Each row of a before or after table is a point. One or more steps were done to the points. Then noise was added and the rows were shuffled. The steps act on how far a point lies along the listed directions, d1 being the first. Name the steps. A step turns or swaps two directions, mirrors them in a line or flattens them onto one, adds a multiple of one to another, or multiplies one. Angles are multiples of 10 degrees, from the lower direction toward the higher: turns from -170 to 170, lines from 10 to 170 but not 90. Use the fewest steps. Two steps may share a direction if one is a turn and the other turns, adds or multiplies; they go together, in the order done. Otherwise the lowest direction goes first.

Directions:
(1): [ 0.5 -4.6  0.6]
(2): [-4.7 -0.5 -0.3]
(3): [ 0.3 -0.5 -4.6]
Before:
[[-3.4  2.3 -0.5]
 [ 3.9  2.9 -1.4]
 [-0.5  0.7 -0.7]
 [ 4.7 -0.4  0.3]
 [ 4.0  0.8 -0.6]
 [-1.1  4.4  0.9]
 [ 3.3 -2.9 -1.2]
 [ 3.9 -3.4 -3.1]
 [ 1.8 -2.5 -2.8]
 [-1.2 -4.7 -1.3]
 [ 7.6 -0.9  3.9]
 [ 2.9  3.3 -1.6]
 [ 2.2 -7.6  0.2]]
After (13 x 3):
[[ 4.1  0.6  1.7]
 [-1.4 -0.1  0.7]
 [ 3.2  0.2 -1.3]
 [ 3.5  0.6  2.0]
 [ 3.3  0.4  1.1]
 [-2.3 -0.3 -2.1]
 [ 3.1  0.4  0.6]
 [ 1.5  0.0  0.2]
 [ 3.2  1.3  7.4]
 [ 3.3  1.0  3.0]
 [ 0.2 -0.1 -0.7]
 [ 4.9  0.4 -0.6]
 [-0.2 -0.4 -2.5]]
Steps: multiply d1 by 0; turn d2 and d3 by 40 degrees

Directions:
(1): [-4.5 -2.1  2.2  0.2]
(2): [ 0.4 -1.1 -0.8  5.2]
(3): [-2.8  4.1 -2.0  0.8]
Before (12 x 4):
[[-1.1 -0.5  0.4  0.0]
 [ 9.6  5.5 -3.8 -1.3]
 [ 0.4  2.6  0.7 -1.3]
 [ 3.2  1.5 -1.7 -0.4]
 [-2.9 -0.5  0.6 -0.3]
 [-1.8 -0.1  1.2  1.0]
 [-1.3 -1.6  0.6 -0.5]
 [-3.1 -0.8  2.5 -4.2]
 [-1.1 -0.7  1.0  1.7]
 [-2.8  0.4  0.5 -0.8]
 [-1.1  6.9 -2.9  2.1]
 [-3.7  6.4 -3.3  1.1]]
After:
[[-2.2  2.2 -1.1 -0.3]
 [-1.0  1.6 -0.2  1.6]
 [-0.9  1.0 -1.4  0.0]
 [-3.9 -4.5  5.0  0.7]
 [-1.8  4.0 -0.4 -2.6]
 [-6.9 -3.2  3.4 -0.4]
 [-0.7  0.0  1.6 -0.6]
 [ 5.8 -8.2  5.3 -2.3]
 [-2.5  1.1  0.2 -0.3]
 [-1.2  1.9 -0.3  1.0]
 [-1.4  0.5 -1.0  0.1]
 [ 2.1 -3.0  0.9 -0.7]]
Steps: swap d1 and d3; multiply d2 by 0.7

Directions:
(1): [ 3.3  0.2  1.3  1.8  0.7 -5.2]
(2): [-3.6 -2.2  3.2 -2.6 -1.5 -2.7]
(3): [ 1.6  3.7  3.7 -0.5 -3.4  1.5]
Before:
[[ 3.0 -2.2 -5.7  4.4  4.6 -4.5]
 [-3.8 -1.9 -1.8 -2.1  0.4  1.4]
 [ 4.8  4.3  3.8  1.9 -1.6 -0.1]
 [ 0.3 -1.1 -4.2  2.2  1.3  1.8]
 [-0.8  2.7  0.4  0.2 -2.2  5.1]
 [ 4.8  2.9  0.3  2.4  1.3 -1.1]
 [ 2.8  2.0 -3.0  1.9  2.9  2.0]
 [ 2.5 -3.4 -1.6  0.9  3.1 -4.0]
 [ 1.0 -1.5 -1.8  0.3  0.9 -1.3]]
After:
[[ 4.9  3.8  5.5  1.8 -1.7 -2.9]
 [ 1.9 -2.5 -5.0  3.9  4.2 -4.4]
 [ 0.8 -0.8 -4.3  2.6  1.2  1.7]
 [ 3.6  1.8 -2.6  2.3  3.0  0.7]
 [ 0.7  3.3  0.3  1.1 -1.8  4.3]
 [ 0.8 -1.6 -1.7  0.2  0.7 -1.1]
 [-3.3 -1.3 -2.9 -2.1  0.5  3.4]
 [ 1.3 -3.7 -1.3  0.2  2.8 -3.2]
 [ 4.7  2.4  1.7  2.1  1.1 -3.1]]
Steps: add 0.3 times d3 to d1; turn d1 and d2 by 20 degrees

Directions:
(1): [-0.4  3.8  5.9  1.4  0.9  2.4  0.6 -0.2]
(2): [-4.8 -1.6 -0.3  4.0  3.3 -1.5  1.8  0.8]
Before:
[[ 2.4 -3.1 -4.6 -1.3 -1.4 -2.0 -0.5  0.3]
 [ 1.8 -2.5 -6.6 -2.2 -1.7 -1.9 -2.2  0.6]
 [-0.1 -2.7 -4.4  0.5 -1.3 -1.0  0.4  1.7]
 [-1.4  1.0  1.6  3.1  1.0  0.2  1.3 -1.5]
 [-4.4 -4.0 -5.0  1.1  0.9 -3.5  0.1  0.3]
 [-3.6 -4.7 -6.8  1.5  0.6 -4.2 -0.9  0.3]
 [ 0.3  1.4  5.5  0.1  1.6  3.7 -0.1 -0.5]
 [ 4.7  0.8 -0.2 -3.2 -6.1  0.7 -2.6 -0.9]]
After:
[[-3.9 -3.5  0.0  2.8  3.6  0.2  1.1  0.3]
 [ 5.0  1.2 -2.1 -4.0 -3.3  0.9 -3.2  0.0]
 [ 0.5 -4.4 -6.1 -0.6 -3.7 -2.6 -1.5 -0.1]
 [-1.2  1.2  1.7  3.4  1.0  0.2  1.1 -1.5]
 [ 2.4  4.1  4.6 -3.3 -2.5  2.7 -1.6 -1.2]
 [ 3.2  1.6  0.5 -1.6 -3.2  2.1 -0.9  0.5]
 [ 4.9  0.2 -0.7 -2.7 -2.9  0.0 -1.4 -0.2]
 [ 4.2  4.7  4.1 -3.2 -3.6  2.4 -3.3 -1.4]]
Steps: swap d1 and d2
